Each row of a before or after table is a point. The points were changed in one or more steps. Then noise was added and the rows were shuffled. The steps act on columns, c1 being the first. Name the steps. A step turns or swaps two columns, mirrors them in a line or flattens them onto one, adds a multiple of one to another, or multiplies or shifts one. Angles are multiples of 10 degrees, from the lower column toward the higher: turns from -170 to 170, lines from 10 to 170 but not 90. Use the fewest steps. Two steps may share a column if one is a turn and the other turns, adds or multiplies; they go together, in the order done. Otherwise the lowest column goes first.

Before (12 x 2):
-32 -82

42 50

-43 -48

11 -63

7 7

-23 -45

18 -45

-26 -1

12 48

13 -10

5 12

67 79
After, 12 rows:
-25 -132

0 18

4 75

8 -72

-12 -73

10 -18

-27 -71

30 84

6 -97

-17 -6

49 128

6 12
Steps: multiply c1 by 0.7; multiply c2 by 1.6

Before (14 x 3):
-7 14 -13

35 32 -49

-74 -51 -3

-22 -32 -58

0 -5 27

18 68 -54

-17 -34 -9

-24 42 -76

-26 -65 6

-35 41 18

35 -6 -72

58 24 7

78 95 -31

-57 -28 -35
After (14 x 3):
-87 -21 -18

63 4 8

-64 -5 -38

39 58 -9

-26 -24 -29

-7 47 -45

-16 52 53

43 19 -37

-7 18 0

106 69 9

32 -20 -83

-29 -26 -74

-1 -8 25

-46 -49 -31
Steps: turn c1 and c2 by -20 degrees; add 0.7 times c2 to c3

Before:
-7 22 13 69

-114 30 58 44

-38 12 11 15

-4 -58 54 65

6 -47 -115 -21

20 -28 62 40

7 7 9 -26

10 -18 72 25

-24 17 38 62

18 19 61 -32

-62 3 63 58

4 15 -74 31

12 -15 68 61
After:
5 -31 74 -7

-25 -47 36 45

5 -2 -112 -51

19 -60 72 12

8 -14 -71 35

10 22 1 -8

-4 -83 52 -22

-3 -53 15 49

-65 -49 63 36

-116 -21 61 51

20 -47 63 -3

-37 -7 20 12

22 40 66 -1
Steps: turn c2 and c4 by 60 degrees

Before:
-12 69 -28 9

12 123 4 4

-42 47 -40 -4

-29 84 6 27

-23 41 -44 -20

7 54 -48 7

82 -74 29 50

15 -48 31 33

-5 57 28 -7

54 -3 38 -6

-9 -51 29 43

49 -37 -17 56
After:
50 26 61 -12

26 54 -18 -4

123 38 86 7

-45 -105 -3 120

-58 -14 2 100

54 14 -9 19

-40 -27 4 77

-15 -50 -26 137

68 33 13 21

67 53 47 69

33 32 -23 -49

8 -48 40 -17
Steps: turn c1 and c2 by -70 degrees; add 0.7 times c1 to c3; multiply c4 by 2.5

Before (11 x 6):
74 -5 -52 73 64 -42

1 -4 -36 70 22 -32

18 -21 -20 106 11 -4

45 -69 -54 44 -27 46

-8 -27 -15 -61 49 18

40 40 -6 37 -59 15

-75 -85 -14 44 11 18

21 -56 44 28 -35 11

-36 20 -26 -69 -10 34

37 -83 12 51 39 17

9 -41 12 -30 -64 -75
After (11 x 6):
-83 41 -16 -72 -1 46

-41 13 -15 76 20 25

36 17 -19 -59 52 64

65 -17 -77 -72 -19 -37

-20 46 -42 40 -27 24

-3 72 54 -8 46 -60

-16 -21 -38 -72 4 -25

8 31 54 -47 -2 28

31 -53 32 -9 49 2

12 -29 -21 -104 8 6

27 38 -18 -81 -40 47
Steps: shift c1 by -10; turn c2 and c6 by -20 degrees; turn c2 and c4 by 150 degrees; mirror c3 and c5 in the line at 160 degrees

Before (12 x 8):
-56 -52 -15 1 141 12 15 5

-37 3 -5 41 17 -81 33 76

-39 72 8 -44 28 39 43 37

-29 -26 -28 -46 36 -39 -129 -3

52 9 14 -56 -8 59 -66 -27

0 57 30 -18 -5 20 -60 17

-24 -33 -25 -20 40 16 16 29

24 -71 25 -38 -32 11 55 39

10 10 -62 33 14 38 -23 -42

-19 -89 60 -55 20 -74 -28 -56

-44 4 -6 -10 7 56 -50 16

14 -16 -18 47 12 -25 -31 -4
After:
2 -58 -2 -44 8 -10 -150 -17

40 -38 9 19 -33 73 165 14

37 -26 20 -44 28 -40 128 -76

39 33 -11 -35 37 31 -389 21

-31 -26 -56 15 12 -45 -68 26

-43 20 -10 21 11 16 -92 13

51 58 68 -29 20 55 -85 104

17 -8 28 -3 -5 -40 -180 -49

-49 60 3 -27 17 71 100 -61

16 -29 -2 -27 39 34 49 0

66 -48 8 42 -9 -42 -194 16

-9 -23 55 -56 140 35 46 30
Steps: turn c1 and c4 by 80 degrees; turn c2 and c8 by -140 degrees; turn c2 and c6 by 110 degrees; add 0.5 times c5 to c3; multiply c7 by 3
